Each row is a point. Each copy is the shape, with its points in the same order, turned, moved and blurred by noise. Say if it was mirrored as well.

Shape (8 x 2):
[[ 19  39]
 [-23  -8]
 [ -7 -24]
 [ -3  37]
 [ 20 -18]
 [  1  27]
 [-25 -38]
 [-40  30]]
Copy 1 (8 x 2):
[[ 20  34]
 [-32   8]
 [-25 -13]
 [  2  36]
 [ -6 -19]
 [  0  34]
 [-47 -20]
 [-38  52]]
Copy 1 is: only turned
Copy 2 (8 x 2):
[[-15  29]
 [  0 -38]
 [ 21 -32]
 [-26  11]
 [ 37  -9]
 [-11   5]
 [ 27 -60]
 [-37 -30]]
Copy 2 is: only turned

Shape (10 x 4):
[[ 14  27 -19 -28]
 [ 28  28  54  11]
 [-22 -10 -20  40]
 [ -5  -3   5 -18]
 [-12  44   7 -18]
 [ 31 -16  37  24]
 [-26 -45 -12 -11]
 [-23 -22  43 -10]
 [ 12 -10  14 -38]
 [-51 -14  14  10]]
Copy 1 (10 x 4):
[[ 23 -14 -22   9]
 [-42  -3 -24 -44]
 [  0  24  48   7]
 [-13 -13  -4  20]
 [  1  16 -35   7]
 [-41 -23  18 -34]
 [-18 -18  37  47]
 [-60  -8   4  25]
 [-20 -39 -14  19]
 [-36  25  24  35]]
Copy 1 is: only turned
Copy 2 (10 x 4):
[[ -3   5 -44 -29]
 [-51   9  22 -46]
 [ -7 -28   3  34]
 [ 11  -4  -3 -26]
 [ -9  36 -17 -17]
 [-37 -36  26 -35]
 [ 44 -32   8  -3]
 [ 17  -2  43 -31]
 [ 16  -8  -6 -52]
 [ 23   2  33  15]]
Copy 2 is: mirrored

Shape (9 x 6):
[[ -1  -1 -13 -10  -2 -20]
 [  4  20  -4   9  -8  -7]
 [-22  24  -8  -2  -1  39]
 [ 10  -2  -4   5   0  60]
 [  4   0  11   8 -15 -18]
 [ 13 -15  24   3  16  -3]
 [  9   5  -9 -11  13   0]
 [-10   0 -13  13   4  -5]
 [-11 -20   0 -28   6 -19]]
Copy 1 (9 x 6):
[[ 13   3 -12  -6  -6  13]
 [ 17   4 -18   6  -9 -16]
 [ 35  -1  15   4  27 -33]
 [  8  16  43   2  10 -43]
 [ -6   8 -26   2  -4  -7]
 [-19   1  -5 -29  -7 -17]
 [ 18   4   4 -19  -9  -5]
 [  9 -15  -2   5  -2  -4]
 [  1   3  -7 -27  12  24]]
Copy 1 is: only turned
Copy 2 (9 x 6):
[[  6   2  -1  -5 -19 -13]
 [  5  -2 -12   4  10  -6]
 [-15  33 -18 -18  18   9]
 [-26  20  13 -41  34   6]
 [ 26 -11   3   4  -2   4]
 [  7  -4  39   2   1   6]
 [ -6   9  10  -7  -5 -17]
 [-10  -5  -7  -1  -8   6]
 [  9  12  20  -9 -38 -10]]
Copy 2 is: only turned

Shape (14 x 9):
[[ 17 -18   2  12  -5   8 -47   9   1]
 [ 13 -32  14 -28 -13 -13 -34  30  -6]
 [-32  12  -5  13 -11  11  14  28   1]
 [  1 -30  17  19 -11  17  -6  22   2]
 [  8  11  -2  10   7 -14 -20  20  -2]
 [ 14  10  27  -1 -12   2   9  18  19]
 [-19  16  -1  -4   9  -4  18  25  54]
 [  6  10   2  13  -4  14  18  -4  -3]
 [ 21 -22  -8   4  15   8  14  -2   7]
 [ 19  21  19   4  49  10  19   6  -4]
 [-26   7  -3  12 -11   8  15  -7  20]
 [ -6  16  -7 -14  34  11 -18 -58   3]
 [ 21   1   5  -4 -18  12  -8  28  -1]
 [ 10   5   4  14  -3 -16  -7  -8  -1]]
Copy 1 (14 x 9):
[[  3  16  15  -1 -41  -9   7  -5  -9]
 [  2   6  -3 -14 -25 -11  27  27 -34]
 [-11  13 -12  28   6   7  37  -7  29]
 [-27   4   5  15 -28  13  15   8  -2]
 [ 19  -6  -5   5 -17 -15  10   0  17]
 [  1 -11 -22  -1 -13  34  13   1  11]
 [ 31  -7 -19  41   8  42  24   1  11]
 [-13  11 -15   8   1  11  -9  -6  28]
 [ -5   8  -6  22  -7  11 -25  22   6]
 [ 12 -23   6  -2   5  17 -20  17  46]
 [ -6  19 -13  31  16  23   8 -22  11]
 [ 31  23  27  -3  33   3 -40 -25   5]
 [ -3  15 -21  -9 -29  11  15  13  10]
 [  5  -2 -17   5  -6  -9 -10 -15   4]]
Copy 1 is: mirrored
Copy 2 (14 x 9):
[[-20   1  28  26 -32 -20  -7   4 -24]
 [-21   7  26  43 -28  -8 -32   0  19]
 [ 28  32   7  -1 -17  20   6 -12  -2]
 [  9  -5  21  21 -29  19 -14   5 -14]
 [ -3  30  23   5   6 -14 -14   8 -14]
 [  9   1  -1  17  10  11 -22 -28 -13]
 [ -8  39 -22 -19  -3  30 -20 -28 -12]
 [ 16   0  13   8  10   7   9 -15 -10]
 [-18 -13  15   1   9  26   3   2  -3]
 [  2 -11  31 -31  35   3 -16 -16  -8]
 [ 16  12 -21  -7  -9  11  10 -12 -13]
 [-21 -23  -3 -33   5 -41  25  -9   6]
 [ -5  15  22  30  -6   2  -6 -23  -8]
 [ -2   6   1  14   9 -16  -4  11 -13]]
Copy 2 is: mirrored
Copy 3 (14 x 9):
[[ -4 -23  -8 -39  -4   7 -30   3 -21]
 [-48   2 -20 -30 -13   4 -24  14  -7]
 [ 16   6  15  14   4  33 -22  25  18]
 [-13 -20  14  -1 -22  20 -34   9 -10]
 [  7  13   7 -27  11   1 -26   8  -4]
 [-21  -3  36  -3   8   2 -15   0  13]
 [  6  13  30 -11  -6  15 -13   1  60]
 [ 15  -8  20  18   8   2 -10  -3  -4]
 [  5  -5   1   2 -20  -7 -13 -24  -3]
 [ 10   5  14  18  14 -35 -44 -26  16]
 [ 22 -13  21   9  -7  12   0  18  21]
 [ 42 -35 -17  -9  10 -49  -1   1  20]
 [-22  -3   6 -11  16  21 -19  -6  -8]
 [ 11  -1  14 -18   1 -13  -6   8 -13]]
Copy 3 is: mirrored

Shape (16 x 12):
[[-13   6 -25   4  22  16  19  19   6   4  -5 -25]
 [-40  26  14 -39  -1  -5  25  16  11   4   6  35]
 [ 10   0 -17  36   4 -11  11   5  42   0 -27  18]
 [  3  19 -26  -9 -14   6  -7  -5  25  -1  15  30]
 [  8  32   9   8  19 -23  18  13  -6  14   8   7]
 [ -7 -13  -4  -6  12 -21   8 -15 -23  29  13 -11]
 [ -8   6  -6 -19   5  21 -18  14  -1  24  15 -11]
 [ -6  -2  18  18  -2  -7 -45 -28 -16 -12 -30 -17]
 [ 19   4  11 -24 -27   2  15 -21   7   2 -14 -28]
 [-13  28 -12   7   5 -17  18   2  -6  -3  -9 -13]
 [ 36   2 -24   9 -28 -34 -23   5 -24   9   0  -3]
 [ 20  16 -13 -16  31   7  11   6  11  12  -5  14]
 [  8  -6   4   6  19   7   0   4  -9  -6   8  -4]
 [  8  -2  -4 -26  -3   7  26  -2 -23  18  -8 -13]
 [ -3  -5  56   6  39  22  15 -21 -10  -2  -6   5]
 [ 27 -12   6  -2  20   9 -14  -4  34 -21  -5  -4]]
Copy 1 (16 x 12):
[[-25  13  12  28 -27 -26 -14 -11  20  13  -9  -9]
 [ -5 -12  -4 -33 -49  12  24 -14  -4  19   5 -23]
 [ 16   7  21  50 -13   1   4 -19 -11 -17  20  -2]
 [-15  -4  10  20  -9  37  15  -5 -23   4  -5  -3]
 [ -8 -12  -4  -6 -25 -12   3  -9  16 -21  16  18]
 [-24 -25  13  -4   3 -39  -1  13  -2   6  12   8]
 [-31   1  12 -10  -2   7 -28   7   7  15  -7 -15]
 [ 23  11  27  -3  55 -21   8  -4  17   6  -5   2]
 [-20 -16 -18   6  31 -25   4 -33  -7  -5  -7 -32]
 [-17   8  -3   7 -12 -27  18 -22  13   5   0  11]
 [-18  13 -19  14  37  -9  10  25 -19 -29   6  17]
 [-30 -10  24   9 -23   3   2  -7  15 -26   1 -14]
 [ -2 -14  12  12  -2 -16  -9   7  18  -3 -14  -3]
 [-36 -16 -11   4   4 -29   7   3  14   0   6 -29]
 [ 22 -47  24  -5   0 -18  -9 -16  54   1   4 -22]
 [  9 -11  34  22   7   0 -16 -15   0 -29 -30 -27]]
Copy 1 is: mirrored
Copy 2 (16 x 12):
[[-27  10 -14   1  -2 -14 -15 -20  -7  -7  37  23]
 [ -9 -22  14  -2  33  -2  14 -11 -55 -18  -8   6]
 [ 12   3  -9   8  20  28  17   1  14  22  60  17]
 [-17  19   2  15  30  22  12   9 -10  15   0  -6]
 [ -6   6   5  -8   9   7  29 -16   5 -39  19   3]
 [ -8   6  15 -23 -18 -16  10  -1  15  -5 -10  33]
 [-26   4 -24   2  -7   2  -6 -17  -4  -4 -17  12]
 [ -4 -35   4  -4 -44   5   7  17  32  21  14 -25]
 [ -8  -3  22  36 -24  -4  22 -28   3  17   3  14]
 [-22   5  19  -4 -12  -7  21   1  -4 -14  34   8]
 [ -1  19  18  19 -29  29  11  31  33 -11  -2  17]
 [-26   9   8  -8  17  25   6 -37   6  -6  17  12]
 [ -2   3   1  -5   0  -3 -15 -16  21  -6  10  -2]
 [ -8   9  18   2 -28   0   1 -34 -10  -1   0  27]
 [ 21 -28   5 -31  -6 -13   6 -57  10   2   8 -23]
 [ -3 -15   0  23  17  11 -10 -25  38  20  19  -5]]
Copy 2 is: mirrored
Copy 3 (16 x 12):
[[ -5 -10   8 -12  -7   8 -22  -4   7  12  32  10]
 [ 37  -6  -5  32 -31  24  13 -34  -8   9  11 -22]
 [-19  14  16  -5  13 -13 -17 -18  28  36  -1 -38]
 [  8  -2  38   1 -11  10  12 -32  21   6 -26  -6]
 [  3   8 -13  14   8   0  -6 -32  25 -21  22 -19]
 [ 11 -25 -19  -9  20  10   1   1   8 -31   5 -18]
 [ 23 -13  -3 -22  -5  12  -3 -17   8  -9  -5  22]
 [ 10  42   1  -8  32 -11 -19  17  -7 -11 -38   3]
 [-26  13 -20   2 -10  19  22   6   3  -7 -15   8]
 [ -5  19  10   7   3  11  -5  -5   2 -11  31  -9]
 [ -5  22  20 -35  18 -21  34  -3  27 -32 -13 -16]
 [ 11  -5  -2   1 -11  10  -6 -16  48  10   9   0]
 [  5  -9  -2   1   5 -17 -18  -2  13  -9  -3   7]
 [ -1  -9 -17  -5  -1  11  30  10  12  -6  16   5]
 [ 18  -5 -42  43  19  -7 -30   5  16   5  -9  11]
 [-12   5   2  -4 -20 -12 -31   0  35  10 -35   4]]
Copy 3 is: only turned
